Rows are points. The points of each table are mixes of a few directions, plus a little noise. Count the directions of each table, and those that both share. Where both have some left over, give the other angles between the two spaces (their principal angles), to ten degrees, smallest first.

First (6 x 2)
[[-1, -1],
[25, 23],
[-70, -64],
[24, 22],
[7, 6],
[15, 15]]
Second (6 x 2)
[[82, -11],
[7, -1],
[21, -3],
[-26, 3],
[-50, 6],
[-34, 4]]
Directions: first 1, second 1, shared 0; angles 50

First (6 x 6)
[[-13, 71, -36, -25, 36, 66],
[19, -17, 15, -30, -47, -3],
[5, -56, 26, 32, -15, -56],
[-2, -32, 13, 29, 3, -36],
[-15, 47, -27, -1, 40, 38],
[7, -13, 8, -5, -17, -9]]
Second (9 x 6)
[[-9, -12, 6, 28, 15, -17],
[5, 6, -36, -7, 37, -6],
[19, -1, -33, -32, 12, -5],
[6, -6, 33, -17, -54, 10],
[-7, 8, 2, 9, 7, 7],
[6, 35, 41, -59, -90, 69],
[12, -40, -27, 17, 37, -56],
[-52, 18, 41, 85, 29, 12],
[18, -9, -25, -24, 7, -12]]
Directions: first 2, second 3, shared 2

First (11 x 11)
[[-17, 50, -7, 20, 28, -49, -36, -31, 24, -23, -80],
[-21, 47, -23, 34, 7, 14, -27, -52, -47, -58, 3],
[75, 10, -18, 0, 39, 19, 11, -9, 21, 80, 35],
[-24, -5, -20, -28, -43, -26, -41, 47, 0, -31, -7],
[23, 8, 6, 7, 9, -4, 27, 5, 1, -15, -8],
[69, -8, 26, 8, 27, 15, 87, 14, 7, 7, 14],
[-52, -41, -1, -26, -43, 10, -33, 22, -8, 11, 26],
[-16, -40, 15, -3, -12, 43, 19, -9, -20, 30, 52],
[-25, -26, 39, 10, -3, 13, 46, -8, -11, -22, -4],
[-33, 9, 26, 10, 13, -41, 2, -11, 26, -23, -75],
[22, -4, -44, -32, -21, 5, -54, 33, 8, 46, 43]]
Second (10 x 11)
[[-16, 11, -26, 7, -35, 15, -100, -29, -4, 46, -24],
[0, -12, 18, -4, 23, -1, 75, 15, -11, -43, 36],
[-5, -15, 7, 8, 47, 21, 20, -21, -16, -14, 37],
[31, 2, 14, -8, 19, -26, 47, 28, 28, -4, -20],
[-48, -1, -3, -1, -113, 3, -72, 10, -18, -4, -50],
[-1, 37, -51, -4, -5, 11, -48, -28, -8, 46, 47],
[9, -27, 44, -2, 14, -15, 74, 33, 10, -49, -22],
[14, 44, -41, -16, -4, -11, 29, 8, -1, 18, 63],
[-14, -43, 32, 20, 28, 24, -36, -28, -6, -10, -38],
[31, 3, 6, -2, 25, -20, 10, 11, 30, 15, -27]]
Directions: first 5, second 4, shared 2; angles 40, 50

First (11 x 14)
[[-1, 1, 10, 4, -4, 4, 5, 5, -6, 14, 8, -3, -2, 9],
[5, -6, -38, -17, 14, -14, -15, -18, 22, -55, -29, 16, 7, -35],
[-2, 3, 15, 7, -6, 6, 7, 7, -7, 22, 12, -6, -3, 14],
[3, -3, -18, -8, 6, -6, -7, -9, 9, -26, -13, 7, 2, -17],
[-6, 7, 39, 17, -14, 16, 16, 18, -22, 56, 31, -15, -6, 36],
[-8, 10, 58, 24, -20, 22, 24, 27, -31, 82, 45, -23, -9, 52],
[15, -19, -106, -44, 35, -40, -43, -52, 59, -150, -81, 41, 16, -96],
[-2, 3, 12, 6, -4, 5, 4, 5, -6, 18, 10, -6, -2, 12],
[4, -5, -28, -11, 10, -10, -11, -14, 14, -38, -22, 10, 4, -25],
[3, -5, -25, -10, 8, -9, -10, -12, 14, -34, -19, 9, 4, -21],
[-11, 13, 80, 34, -28, 31, 33, 39, -44, 113, 61, -31, -12, 72]]
Second (11 x 14)
[[-44, 17, -39, 28, 1, -14, -8, -2, 6, 19, -47, 73, -69, 8],
[11, 5, 6, 28, 39, 41, 25, 55, -11, 12, 75, 3, 19, -33],
[-23, 2, -41, -15, 6, 0, 0, -16, 4, -30, -42, 28, -40, -6],
[-39, -34, 64, 15, -41, 1, -38, -22, -47, 41, -30, -53, 27, 36],
[-14, -5, -23, -7, -22, -44, -34, -46, 20, -18, -72, 22, -15, 6],
[-26, 11, -20, 35, -10, -24, -13, -7, 13, 27, -36, 48, -32, 8],
[11, 1, -22, -38, 25, 13, 9, 9, -3, -49, 2, 6, -16, -17],
[-24, -4, -37, -17, 29, 36, 16, 6, -14, -41, -6, 9, -25, -26],
[37, 10, 44, -28, -13, -14, 0, 16, -5, 17, 25, -22, 5, 34],
[47, 3, 9, -9, 6, 42, 66, -1, 16, 5, 80, -69, 57, -4],
[66, -9, 58, 9, -18, -38, -27, 8, 22, 19, 50, -43, 91, -5]]
Directions: first 1, second 6, shared 1

First (8 x 24)
[[23, -16, 10, 51, -1, 18, 8, -20, 28, 17, 18, 22, 9, 37, 6, -13, -25, -46, -7, 0, -71, -13, 15, 47],
[-5, 34, 12, -55, 12, -10, -1, 3, -28, -15, -6, -3, 8, -37, 10, 23, 20, 58, -6, -14, 57, 15, -13, -64],
[21, -21, -4, 20, -6, -13, 10, -13, -6, 0, 36, 39, -35, 44, 0, -39, 9, -15, 8, 17, -80, 32, 15, 44],
[16, 26, 4, 36, 31, 1, 19, -37, 28, 34, 35, 43, 7, 28, 31, -25, 12, -12, -7, -10, -39, 36, -10, 20],
[10, 9, -15, -58, -26, 33, -24, 50, -8, -42, -26, -75, -28, -72, -22, 43, 33, 63, 8, 10, 77, -28, -36, -65],
[10, 5, 15, 71, 23, 11, 17, -44, 45, 44, 22, 44, 35, 49, 25, -17, -33, -60, -16, -13, -64, -1, 12, 52],
[-20, -27, 14, -39, -26, -15, -7, 23, -43, -31, -31, -16, 12, -10, -25, 23, -31, 3, 2, 5, 20, -32, 33, -17],
[-58, -10, -38, -26, -4, -23, -17, 36, -17, -8, -47, -54, -5, -37, -21, 6, 16, 11, 19, 7, 103, -6, -18, -22]]
Second (8 x 24)
[[-75, 33, 2, 79, -44, 12, 65, 29, -30, 73, -6, 2, -8, -23, -38, 2, 0, 29, -5, 60, -37, -31, 19, -25],
[-30, 13, 2, 31, -17, 5, 26, 12, -10, 29, -4, 1, -3, -8, -16, 1, 1, 10, -1, 25, -14, -12, 7, -10],
[79, -34, -3, -82, 45, -12, -68, -30, 29, -76, 7, -3, 9, 24, 39, -2, -2, -30, 4, -62, 39, 33, -18, 26],
[55, -22, -1, -55, 31, -7, -46, -20, 21, -52, 5, -2, 6, 17, 26, -1, -1, -20, 4, -42, 27, 22, -13, 18],
[72, -32, -2, -74, 41, -10, -62, -27, 26, -69, 6, -2, 9, 23, 35, -1, 0, -27, 5, -56, 35, 30, -16, 22],
[20, -8, 0, -21, 11, -3, -17, -8, 8, -19, 1, 0, 2, 6, 10, -1, -1, -8, 1, -15, 9, 8, -3, 7],
[-32, 15, 1, 33, -19, 5, 28, 12, -13, 30, -3, 0, -5, -10, -17, 0, 1, 13, -2, 26, -15, -14, 8, -11],
[-90, 38, 3, 91, -49, 12, 74, 32, -32, 85, -7, 4, -10, -27, -43, 2, 0, 33, -5, 67, -42, -36, 21, -29]]
Directions: first 5, second 1, shared 0; angles 80
